Every row gives one point. The last column is the point's height on a tilted bowl or saddle (a function of degree 2), plus a little noise. Count its main directions that bend up, bend down and stay straight.

Points (18 x 4)
[[  6.3   6.8   0.8  -6.3]
 [  4.7   0.5   7.3  -1.7]
 [  6.9  -8.6  -4.8   1.2]
 [  2.0  -2.6   0.7  -2.3]
 [ -0.2  -1.3  -1.4  -1.2]
 [  1.2   0.9   1.3  -0.8]
 [  6.6   6.9   2.2  -5.4]
 [  3.2  -0.4  -1.2  -2.9]
 [ -0.1  -1.0  -1.3  -1.5]
 [  2.9   6.2  -5.0  -7.9]
 [ -6.9   2.2  -2.0  -1.5]
 [  2.0  -3.5   0.2  -2.5]
 [  3.7  -1.8  -9.7   0.7]
 [ 10.7   0.7  -3.9 -10.3]
 [  5.2   0.7   0.4  -4.4]
 [ -3.5  -2.2  -2.6  -1.3]
 [  7.7   2.0   4.5  -6.3]
 [  2.2  -2.3  -5.0  -1.0]]
Directions: 1 up, 2 down, 0 straight

Points (21 x 5)
[[ -4.4   0.4   0.2  -7.6   0.6]
 [  2.0   3.1   1.4   1.5   0.7]
 [  2.2  -0.3  -1.0  -2.5   1.4]
 [  2.6   5.3   2.7   4.3   0.8]
 [ -6.8   9.2   1.6   3.3   8.6]
 [ -2.6   3.8  -3.0   9.3   1.1]
 [  2.1   2.8   2.6   6.6  -0.9]
 [  1.6   3.9  -2.1   1.5   0.5]
 [ -1.1  -1.1   3.2  -5.8  -0.2]
 [  0.4  -2.4   9.3   3.6  -3.4]
 [ -1.9   0.8   8.3  -2.6  -0.2]
 [  5.1  -5.6  -7.0   5.5  -0.2]
 [ -1.7   0.7  -1.6   0.6   2.6]
 [ -3.7  -0.5   6.4   1.7   2.1]
 [  3.9   3.6  -2.0   0.9  -0.2]
 [ -0.4  -6.7  -8.1  -0.5   8.4]
 [ -7.3  -4.5   5.6  -1.2   3.0]
 [  2.6  -3.1   2.1  -2.4   0.4]
 [ -4.0   3.9  -0.1   6.5   4.3]
 [-13.9  -1.3   4.3   0.0  12.7]
 [ -5.5  -0.1   0.0   0.4   5.1]]
Directions: 2 up, 2 down, 0 straight

Points (43 x 7)
[[ -6.4  -2.5  -2.5   3.4   1.9   0.4   0.8]
 [  2.5   1.4   0.8  -1.1   2.0   5.5   1.3]
 [ -5.0   1.2  -3.9   2.2  -6.6   1.7   0.6]
 [ -9.3  -3.0   3.0  -0.7   0.2  -3.3   2.8]
 [ -2.6  -2.3   1.7 -12.6  -1.2   0.5  -0.3]
 [ -2.2  -2.9   3.6  -1.4   1.6  -1.8   0.3]
 [  2.6   1.4  -1.5  -4.9  -8.1  -4.8   7.7]
 [  1.2  -1.5  -1.2   4.2  -8.6   2.8   2.3]
 [  3.7   0.5  -1.4   4.3  -2.5  -7.9   5.0]
 [ -1.0   5.3   0.1  11.2   3.9   5.0   6.6]
 [  2.3  -4.3  -2.6  -3.4   5.7   4.3   1.0]
 [  0.0   4.1   3.0   3.3   7.9  -0.3   2.7]
 [  3.4  -8.8   2.1  -3.7   4.8  -0.6   1.0]
 [ -2.7   1.6   2.3  -1.1  -2.6   8.6   3.3]
 [  8.0  -5.8  -0.3   1.9  -0.7  -6.8   4.4]
 [  7.2  -2.0  -6.0   9.8   3.0   3.2   0.1]
 [ -5.7  -1.3  -8.3   1.8   0.8  -5.9   2.7]
 [  5.2  -2.3   1.9  -2.0   4.7   1.4  -0.5]
 [ -1.8  -1.1   2.8   7.4   4.1   1.5   2.9]
 [ -4.0  -0.3  -2.9  -0.6  -7.5   1.8   1.3]
 [ -4.3   0.2   0.3  -2.3   0.4  -5.2   1.9]
 [ -3.4  -5.8  -4.7   2.6  -5.3   8.1  -0.6]
 [  6.3  -4.0   0.8   2.4  -2.4  -4.4   3.3]
 [-10.3   1.4   8.3  -3.1  -3.0  -1.7   5.0]
 [  3.2  -0.7  -6.6  -0.2   1.3  -5.5   3.5]
 [  0.5   2.4  -1.4   0.4  -0.4  -0.6   1.6]
 [  3.1  -6.2   2.7  -1.4  -1.2   1.0   1.8]
 [  3.2   6.3  -0.9  -0.7   5.4   2.1   3.3]
 [  3.4   7.3  -2.2   1.6  -0.9  -4.5   6.4]
 [  6.7   4.4  -5.6   1.3  -5.1  -5.8   7.4]
 [  2.6   7.7   5.5   7.8  -4.2  -3.6  10.8]
 [ -0.9   3.7  -2.0   4.2  -2.2   2.6   2.1]
 [  0.1   4.7  -1.9   9.9  -5.3   7.3   3.8]
 [  3.1   1.6   3.3  -8.1   0.3  -3.1   0.8]
 [ -4.8   0.0   1.2  -8.5  -4.0  -7.0   4.1]
 [ -2.6   4.3   2.1  -4.9   1.2  -2.3   1.0]
 [  0.8   1.2  -5.5   0.2  -2.1  -3.5   2.3]
 [ -5.4  -2.7   4.8  -2.3   4.9   4.2  -0.3]
 [  8.5   0.0   0.5 -11.0   1.2  -2.1   3.6]
 [ -1.3   7.6   7.1   0.9  -5.7  -7.6  12.7]
 [  3.0   3.7  -6.1  -3.5  -8.5  -5.3   8.8]
 [ -1.3  -0.6   0.1   3.0   0.7   2.2   0.6]
 [  1.1   3.8  -2.7   1.2  -1.8  -2.6   3.1]]
Directions: 4 up, 1 down, 1 straight

Points (72 x 9)
[[ -3.0  -6.6   0.5   1.5  -7.8  -1.0   3.7   4.0  -2.0]
 [  6.0  11.7   2.5  -3.3  -1.7  -1.1  -9.1  -3.0   2.7]
 [  4.4  -5.5  -1.8  -7.9  -5.5  -5.6   0.3  -2.5   0.7]
 [ -4.3   0.8  -2.9  -3.1   3.6  -1.5  -6.5  -0.7  -1.2]
 [ -7.3   2.3  -3.4  -6.8   2.0  -2.4   0.7   4.3  -3.3]
 [ -3.6  -8.9  -1.6   4.9  -0.6   5.6  -7.1 -14.8  17.3]
 [  0.6  -4.8  -0.1   4.0  -1.7   7.5  -0.5  -3.5   7.3]
 [ -3.4  -3.7  -4.1   0.6  -4.8  -4.1  -2.4  -1.9   0.7]
 [ -3.8   5.0  -4.3  -5.4   1.2   5.2   3.4   0.9   0.8]
 [ -7.6   7.2  -3.8  -5.7   8.0  -0.3  -7.9   1.0  -0.7]
 [ -4.5  -1.3 -11.0   1.2   2.4   7.3  -5.7  -4.7   3.8]
 [ -2.4  -3.2   1.0  -8.4  -1.2  -0.6  -6.0   0.5  -4.3]
 [  3.1   0.3   2.7  11.4   4.6  -4.7  -6.3  -2.0   1.8]
 [ -8.4  -4.9   2.8   1.0  -9.8  -9.0  -4.6  -6.1  -1.0]
 [  3.4   2.5 -10.9  -0.9  -3.4   7.8   2.3   5.6  14.0]
 [ -3.7  -7.3   9.2  -1.8   0.2   2.1  -1.1   5.3  -8.0]
 [  7.9   1.1  -2.7   4.2   0.3   4.5   3.7   1.1   7.6]
 [  0.4   5.4  -0.7  -2.9   1.7   8.5  -4.0   2.5   3.3]
 [ -2.2  -0.6  -5.6  -1.5   2.1   4.0  -5.7   4.0   1.2]
 [  4.2   0.8  -1.5  -1.0   4.9  -4.2   6.6   1.9  -2.7]
 [  3.0  -4.6  -3.2   0.6   1.0   0.3   7.7  -3.3   3.5]
 [  5.1  -3.0   5.5   2.9   6.4   6.0   1.2   6.0  -2.6]
 [  1.0   1.3   4.7  -8.4  -0.2  -2.6   2.4  -4.5  -1.4]
 [  0.9   0.5  -7.9   8.7  -1.5  -1.0   6.4   1.6   3.3]
 [  1.3   0.2  -3.5  -5.0   0.1  -1.0   0.4  -3.5   1.8]
 [ -2.3  -1.2   4.2  -0.2  -4.0  -2.2   7.9   6.6  -4.9]
 [ -7.1   2.0   4.3   1.4   3.9  -1.7   1.9   3.2  -4.6]
 [  6.3  -5.4   2.9  -3.8   0.2  -1.9  -4.7   4.2   0.2]
 [ -1.6   0.2   2.2   6.9  -6.4   7.7   4.1  -1.1   3.2]
 [  4.5  -0.5  -1.3  -9.4  -4.2   0.6  -1.1   6.8   2.9]
 [ -1.5   5.4  -5.6  -3.4   1.8  -1.6 -11.5  -1.5   2.5]
 [  2.9   0.7   7.0  -5.4   1.7   2.9  -2.4   0.4  -2.1]
 [  1.0  -7.5   2.6  -7.3   7.1   6.0  -1.2  -3.2   0.7]
 [  5.3   3.3   7.6   5.5   4.2   2.4  -0.3  -0.7  -2.7]
 [  4.3  -2.2  -7.8  -2.1  -3.6  -4.5   2.5   4.0   4.1]
 [ -1.5   6.5  -4.3  -4.3   5.7   0.8   1.3   3.4  -1.1]
 [ -5.1  -0.2  -5.5  -2.2   0.0   0.8  -1.4  -0.4  -0.3]
 [ -5.3   5.3   0.5   0.2  -4.0  -5.4   9.8  -4.4   1.9]
 [ -7.8   0.4   4.0  -0.6   2.8   4.7  -1.5  -1.4  -2.0]
 [  0.4  -1.4   0.3   2.4  -1.9  -2.8   1.2  -4.6   3.4]
 [  4.5  -3.0  -1.1   3.6  -3.5   1.2   6.4   1.3   4.6]
 [ -4.6  -3.5  -1.0  -2.8  -4.0  -3.0  -2.0  -7.2   1.4]
 [  2.0   6.7  -9.4  -4.3   4.7   0.4  -1.0  -1.0   2.5]
 [ -4.8  -4.7   1.9  10.9  -1.8   1.2  -1.2   0.7   0.1]
 [  0.5  -0.5   3.1  -0.2   2.7   6.6   1.6  -2.1   1.2]
 [  0.9   0.4   4.6   2.4   0.2   5.4   0.5  -3.0   1.9]
 [  1.3  -5.4  -4.1   5.9   5.3  -2.8   0.8   1.7  -0.2]
 [  6.9  -6.6  -0.3  -7.3   2.3   0.0  -3.6  -2.8   5.5]
 [  5.0  -0.5  -6.4   0.9  -1.4  -3.7  12.0   7.1   2.4]
 [ -1.8   2.0  -2.7  -1.6   2.1   8.3  -0.5   1.0   2.2]
 [ -6.8  -4.7  -2.4   5.2   4.4   3.1  -2.2   1.9  -2.1]
 [  1.2   4.4  -2.2   0.8  -0.2   2.4  12.0  -1.7   0.7]
 [ -3.2  -2.7   1.7   0.0   3.7  -4.1  -4.5  -4.0   0.8]
 [  6.5  -5.7   5.5   1.2   1.3  -1.5  -1.5  -0.7   2.6]
 [ -3.8  -3.9  -5.7   1.3  -1.7  -0.6  -2.0   2.3   0.1]
 [  5.4  -3.7  -4.0  -3.5  -3.8   1.1  -3.1  -2.6   7.6]
 [  3.1   3.1  -2.8  -0.4  -1.7  -1.7  -8.0   1.2   3.0]
 [  9.3  -0.5  -0.1   1.6   2.3   2.9  -1.4   1.4   6.8]
 [  5.1  -1.2   0.5  -3.4  -0.6  -1.1   2.4   2.9   1.1]
 [ -5.8  -4.3  -4.1 -12.0   0.3  -0.9  -1.1   1.2  -7.7]
 [  1.5  -4.7  -0.5  -6.9  -0.9  -4.7  -8.2  -2.7  -1.2]
 [ -2.7   2.5   1.0   7.5   5.2   3.9   0.3   2.7  -3.3]
 [ -2.1   0.1   2.1  -1.3  -3.3  -5.6   0.5  -0.6  -1.7]
 [  5.2  -2.3  -2.9   0.8  -7.2  -3.5   3.5   1.4   4.9]
 [ -7.3  -0.9   0.3   0.6  -6.6  -1.9   2.4   3.9  -2.4]
 [  5.5  -2.3  -6.4   2.8  -3.2  -3.9  -6.4  -3.5   8.6]
 [  2.7  -0.5   5.4   4.4  -9.4   7.5  -3.2  -0.4   2.4]
 [  3.1   5.1  -2.3   0.7   4.8   5.8   1.9  -2.0   2.4]
 [  0.3   2.1  -1.4   6.3  -2.8   4.3   5.7  -2.0   3.8]
 [  2.3   4.8   3.0  -4.9   1.5  -3.5  -1.4   7.4  -3.3]
 [ -0.2  -4.3   0.6   2.5  -0.8   0.0  -6.9   1.3   0.6]
 [  1.0   4.9   5.4  -1.4  -2.4   1.0   1.6  -5.0   1.3]]
Directions: 2 up, 2 down, 4 straight
